Each row is a point. Each table stands for the endless flat space through its points: a line for two points, a plane for three, and so on. The two share one point or none. Which?
(in the rows, 128 means zero)

First (2 x 3)
[[150 152 113]
 [154 154 121]]
Second (2 x 3)
[[153 137  93]
 [153 162 118]]
They share: no point

First (3 x 8)
[[144 145 141 123 142 141 154 105]
 [130 132 159 124 144 144 146 121]
 [154 132 156 126 148 137 143 101]]
Second (2 x 8)
[[131 124 154 131 159 146 142 112]
 [156 144 144 116 144 141 157  97]]
They share: no point

First (3 x 11)
[[130 114 151 122 136  99 117 157  99 107 144]
 [138 118 157 140 122 105 109 145  91 137 154]
 [127 111 157 143 127 102 117 148  84 134 156]]
Second (2 x 11)
[[125 125 168 130 105  88 109 137  99 103 159]
 [145 125 152 122 133 104 101 145 103 131 147]]
They share: no point

First (2 x 18)
[[134 141 170 148 104 126 151 164 114 154 150 112 126 119 131 126 129 155]
 [122 143 156 136 108 138 141 150 118 142 140 116 120 131 117 134 121 155]]
Second (3 x 18)
[[126 156 131 118 136 163 135 154 106 132 131 117 123 156 120 153 139 175]
 [126 138 159 129 101 135 140 138 118 125 138 116 115 132  92 118 101 145]
 [135 138 157 125 117 146 148 143 103 121 142 118 113 144  85 125 114 151]]
They share: no point

First (3 x 24)
[[106 117 135 105  99 101 106 114 126 110 133 102 125  92 123 146 124 143
  162 152 120 107 158 123]
 [110 103 153 109 109  89 113 119 127 101 136 109 117 100 123 146 134 139
  152 140 138 110 148 112]
 [ 98 109 153  97 124  98 137 113 124 119 145 115 123 121 141 119 167 151
  137 149 138 110 142  91]]
Second (3 x 24)
[[111  99 127 112 122  98 114 121 130 129 133 117 110  92 128 132 150 138
  161 160 136  91 162 127]
 [114  82 117 119 133 101 104 128 137 139 126 119  98  83 134 140 154 123
  167 161 141  78 176 143]
 [ 99 132 151  94  98  98 129 106 118 105 145 105 137 113 125 126 138 162
  146 151 121 121 138  94]]
They share: [102 115 141 101 109 101 119 113 125 115 138 107 125 104 131 134 142 147
 152 152 126 108 152 110]

First (3 x 24)
[[118 130 160 153 114 107  80 132 166 117 135  92 119 101  95 109 116 114
  146 142 137 155 148 103]
 [ 95 135 125 135 143 117 124  96 136 130 114 113 127 116 107 152  83  86
  118 132 172 134 159 115]
 [112 130 150 157 122 107  98 110 146 113 123  94 125 111 109 125 110 108
  130 142 147 153 140  97]]
Second (3 x 24)
[[118 116 145 154 116 136 117  90 161 141 117  99 115 111  86 129  87 109
  131 139 140 142 140 113]
 [103 140 151 139 128  97  99 111 158 111 111 105 136 114 116 117 105 109
  134 148 140 148 140  98]
 [100 140 133 148 140 100  93 132 125 111 141  99 121 105 110 147 111  85
  125 127 182 148 170 107]]
They share: [107 132 143 147 128 111 103 111 148 121 123 101 124 110 104 131 101 101
 130 138 154 146 150 106]

First (2 x 24)
[[112 115 100 131 137 114 129 149 112 153 129 117 123 142  94 107 151 114
  106 143 114 124 110 113]
 [ 92 115 112 151 129 118 121 137 124 157 141 105 131 158 118 123 143 102
  114 147  90 148 126 125]]
Second (2 x 24)
[[103 110 108 135 110 116 135 152 129 141 148 106 112 156 115 135 151 100
   97 127 114 153 106 126]
 [103 110 102 147 146 110 123 140  99 171 130 124 130 144  91  93 145 124
  127 157  90 117 136 108]]
They share: no point

First (2 x 24)
[[147 149 132 113 157 142 102 111 143 142 116 103 138 128 137 146 124 164
  151 115 111 129 112 122]
 [147 159 152  98 152 117 102 141 163 172  91 123 148 133 152 146 104 134
  146 135 121 164 122 142]]
Second (4 x 24)
[[172 171 133 115 145 128 128 128 174 178 104  99 136 137 144 151 114 186
  138 143 113 172 104 116]
 [143 186 136 138 170 102 116 155 139 171 114  99 159 157 143 179 124 158
  130 127 119 153  97 101]
 [132 129 157  93 155 140  84 112 150 136 120 123 126 107 128 125 130 126
  152 103 105 120 134 150]
 [158 141 121  88 145 157  96 100 149 146  74 114 154 132 168 139  84 163
  175 137 129 148 117 141]]
They share: [147 153 140 107 155 132 102 123 151 154 106 111 142 130 143 146 116 152
 149 123 115 143 116 130]

First (2 x 24)
[[ 96 122 116 111 110  95 138  91 148 109 143 130 135  94 143  98 133 121
  145 103 158 106 116 118]
 [116 106 104 131 118 115 154 111 132 133 135 146 111 118 119 126 137  97
  125 123 142 126  92 134]]
Second (4 x 24)
[[ 72 129  99 134 102  78 146  89 157 131 164 123 156 126 131  80 127 134
  157 118 177  81  83 119]
 [112  99 124 129 107 108 151 119 107  96 129 163 121 116 131 105 147 109
  112 108 147 131 128 139]
 [106 123  93 110 122  96 140 123 139  99 112 135 104  90 145  98 129 132
  125 132 143 117 101 111]
 [120 106 107 108 120 112 138 103 146 130 123 127 115  98 120 123 134  84
  135  99 150 128  90 132]]
They share: no point

First (3 x 24)
[[164 125 129  87 131 132 143 139 151 129 122 166 112 119 121 111 116 114
  112 149 120 130 154 113]
 [176 141 128  83 114 138 135 122 140 123 116 152 112 145 128 114 114  96
  116 172 110 114 145 116]
 [142 121 134 126 121 121 164 129 111 121 152 122 131 122 124 134  88  90
  149 148 132 134 123  98]]
Second (2 x 24)
[[149 123 138 103 137 122 147 134 144 126 131 150 113 114 119 114 101 103
  123 140 132 138 145 112]
 [144 125 145 104 144 117 142 130 150 125 128 148 107 112 117 109  96  98
  121 135 138 142 146 117]]
They share: [154 121 131 102 130 127 152 138 138 127 134 152 119 116 121 119 106 108
 125 145 126 134 144 107]

First (4 x 24)
[[136 131 108 100 149 143 153 113 174 143 131 123 117 127 117 141 136 106
   98  99 125 118 105 154]
 [129 122 123  93 128 142 135 126 180 139 110 111  99 123  96 137 139 117
   83  84 111 134 108 154]
 [140 120  95  94 142 156 150 117 174 149 143 116 114 138 127 149 133  93
  100 103 129 121 102 159]
 [110 120  92  97 142 159 144 114 138 149 158 104 129 132 136 134 148  93
  112 121  99  97 138 153]]
Second (4 x 24)
[[ 96 126  53 121 141 111 160 120 138 151 118  94 118  94 143 159 116  95
  119 144 139 130 139 160]
 [ 95 128  46 114 143 106 155 120 138 146 117  88 115  93 138 164 113  94
  121 147 144 126 132 153]
 [112 124 107 127 141 147 166 114 146 159 136 124 132 116 143 127 144 105
  105 114 103 122 151 172]
 [124 137 125  86 157 158 137 111 160 135 151 123 129 138 107 122 158 111
  102  97  91  84 116 139]]
They share: [116 131 106 102 149 145 149 111 150 143 141 115 127 123 123 131 146 106
 106 111 105 102 129 150]

First (2 x 24)
[[150 110 139 135 146 106 155 127 114 119 139 112 137 135 130 112 130 110
  114 147 136 157 129 100]
 [138 120 143 123 134  98 145 127 120 115 135 104 127 127 128 108 130 114
  104 135 150 147 141 106]]
Second (5 x 24)
[[128 100 137 138 137  85 146 125  98 111 141 118 122 139 128 101 130 115
  106 130 129 162 128  98]
 [153 117 115 136 136  88 175 135 110  98 125 100 121 159 112 120 145 149
   93 120 110 147 124 107]
 [139 101 137 138 125  88 144 109 114 125 179 117 153 117 120  89 108 102
  113 138 175 152 155  59]
 [154 111 104 148 123  80 181 126 105  92 139 105 127 158 104 116 141 155
   91 110 119 147 127  88]
 [165 131 129 142 127 122 170 125 126  99 115 105 131 129 128 135 146 126
  107 134 149 146 123 117]]
They share: [144 115 141 129 140 102 150 127 117 117 137 108 132 131 129 110 130 112
 109 141 143 152 135 103]

First (4 x 24)
[[160 138 110  87 115 109 105 145 120 123 148 122 112 104 132  98 112 142
  107 106 176 151 119  92]
 [173 125 113  79  97  70 118 151 147 114 163 114  97 113 107 122  89 130
  112 104 173 150 132  77]
 [154 144 128 102  98  99 127 139 135 118 161 116  99 116 108 116  93 133
  123 122 158 152 120  93]
 [160 144 113  96 102 116 101 145 123 143 159 104 128 116 120  80 119 127
  115 117 167 135 127  97]]
Second (3 x 24)
[[140 178 116 104 117 126 122 152 117 141 152 144 124 133  96 131 113 155
  113 117 143 138 122 112]
 [149 143 143 118  98 120 122 119 124 109 156 108  98 101 131  90  98 129
  132 140 165 161 105 100]
 [155 165 137 114 104 116 114 129 126 117 156 132 118 117 109 116 104 141
  126 142 161 147 115 108]]
They share: [143 155 131 112 106 124 124 133 120 123 154 120 106 113 119 104 104 139
 124 128 155 153 111 104]

First (4 x 24)
[[137 160 107 150 146  98 106  93 105 131 135 132 150 132 135 102 134 129
  136 112 126 122 115 150]
 [122 153 104 141 136 108 114 106 102 126 163 156 163 142 148 105 151 141
  141  93 146  89 139 151]
 [139 177  85 176 128  98  96  89  91 141 143 124 166 127 134 117 157 117
  161  98 129 120 123 168]
 [119 137 113 120 144 106 128 113 111 121 167 168 158 143 158  93 141 153
  125  98 145  80 139 140]]
Second (2 x 24)
[[119 138  98 161 153 104 133 122 109 114 164 150 145 154 148  89 151 120
  146  92 122 116 121 162]
 [131 158 114 133 141 104 105  94 105 130 144 146 157 134 140 105 135 144
  130 108 142 100 129 142]]
They share: [128 153 110 140 144 104 112 101 106 126 149 147 154 139 142 101 139 138
 134 104 137 104 127 147]

First (3 x 24)
[[145  93 147 134 121 132 150 122 104 137 112 141 135 124 154 124 132 136
  137 115 142 102 105 122]
 [137 136 158 106  96 123 146 139 102 130 104 166 167 134 148 113 131 126
  166 121 147 108 125 164]
 [129 109 139 138 101 144 162 126 120 113 136 121 159 104 162 152 120 116
  145 107 162 114  85 146]]
Second (3 x 24)
[[160 103 173 128 119 123 161 138  93 146 111 153 160 118 133 103 136 115
  128 109 138 112 124 145]
 [112 123 123 126 119 147 119 118 127 108 123 155 142 132 165 137 116 145
  170 131 144  84  82 127]
 [140 103 148 123  99 133 136 108  98 131 111 158 155 143 153 118 126 140
  163 114 163  92 109 150]]
They share: no point

First (4 x 24)
[[117 136  83 118 134 115 130 123 144 157 105 112 120  79 135  95 134 169
  139 125 109 107 109 139]
 [123 167 129 127 150 112  98 164 139 122 129 137 122 117 119 121 144 143
  162 161 120 138 107 131]
 [122 177 107 149 145 109 110 148 110 139 143 123 115 107 132 113 146 139
  136 130 107 154  99 137]
 [120 132 115  97 142 118 111 148 173 132  96 132 127  98 118 108 133 168
  170 164 125  97 117 132]]
Second (2 x 24)
[[123 155 117 118 154 112 116 135 151 125 113 131 134 107 118 102 137 169
  150 143 116 135 117 127]
 [125 157 117 119 148 112 113 140 147 126 119 129 127 104 119 106 138 162
  154 145 119 129 113 132]]
They share: no point

First (5 x 24)
[[107 135 131  99 120 122 103 112 133 158 116 137 135 160 147 147 121 143
  155 164 134 131 112 117]
 [101 148 136  93 134  92 110 125 146 161  90 123 111 167 163 151 106 146
  155 131 133 147 128 147]
 [107 172 131 110 150 113 109 141 121 133  91 131  83 159 155 149 115 140
  142 112 114 160 115 145]
 [107 142 129 109 151 143 105 142 120 123 104 127  97 142 156 150 130 155
  156 132 113 152 105 119]
 [121 141 155 114 127 156 117 149 140 146  99 157 105 137 158 152 142 164
  165 148  95 159 120 111]]
Second (4 x 24)
[[106 149 122 108 134 146  94 135 124 100  94 126  84 149 166 154 138 140
  177 153 137 151 114 112]
 [141 116 110 100 146 117 121  96 133 124 115 163  89 131 122 125 108 145
  152 134  91 117 117 105]
 [103 172 153 131 120 141  90 165 133 145  85 108 102 170 167 158 137 149
  128 130 122 186 110 144]
 [113 164 146 128 122 137  97 156 137 144  91 115  97 167 158 149 132 149
  128 126 111 177 113 137]]
They share: no point

First (4 x 24)
[[114 119 155 153 108 149 131 115 101 101 128 117 144 124 144 123  92 117
  123 169  95 124 110 125]
 [100 107 162 179 104 164 154 114  96  91 121  98 137 129 157 134 101 112
  123 185  92 161  87 108]
 [ 90  80 163 173 120 123 115  87 105 125  98 118 114 133 156 131 125 117
  110 144 110 130 116 111]
 [118 116 143 157  92 159 123 131 121 121 130 126 146 129 136 127 113  97
   98 148  98 122 108 127]]
Second (3 x 24)
[[ 79 112 165 168  96 128 112 102 110 131 100 154 146 129 149 141 110 115
   83 136  78 112 125 118]
 [ 73 118 170 171  97 123 116  99 115 131  99 158 143 123 154 143 113 114
   82 134  72 111 131 112]
 [100 121 159 156 102 137 121 105 122 119 118 136 128 117 152 132 116 109
   98 139  84 115 125 109]]
They share: no point

First (5 x 24)
[[115 163 120  94 152 123 136 113 113 117  96 112 120 140 145 147 127 135
  170 121 134 101 130  90]
 [120 139 140 117 159 110 120 111 137 145 101 115 121 125 146 145 116 108
  138 129 127 125 152 105]
 [134 113 156 149 135 100 146 133 135 171 141 139 121 143 160 153 146  70
  136 139 155 181 148 135]
 [135 122 146 119 142 122 122 128 124 159 124 128 107 129 166 136 124  94
  148 140 152 150 164 121]
 [143 151 146 116 157 126 103 127 137 132 109 135 126  97 132 144 102 118
  107 111 123 128 184 113]]
Second (2 x 24)
[[119 135 158 120 166 140 128 111 124 140  92 114 116 119 139 162 118  99
  127 124 120 127 154 115]
 [129 145 128 110 136 105 113 121 129 145 117 124 131 119 144 142 118 114
  137 129 130 122 154 110]]
They share: no point

First (2 x 24)
[[139 145 114 132 147 166 134 145 120 101 116 144 118 125 117 123 150  97
  156 138 140 123 110  99]
 [137 131 112 122 145 154 122 151 130 101 122 138 124 133 111 113 146 103
  154 124 146 133 118 101]]
Second (3 x 24)
[[149 111 117 114 140 144 126 161 142 123 133 124 120 142 115  91 150  98
  153 112 164 144 120 101]
 [127 135 115 130 150 144 114 139 134  89 115 148 128 126 105 113 146 116
  153 130 144 138 130 103]
 [162 105 116 107 130 147 123 165 144 139 142 115 112 146 116  81 142  92
  162 106 178 138 113  90]]
They share: no point
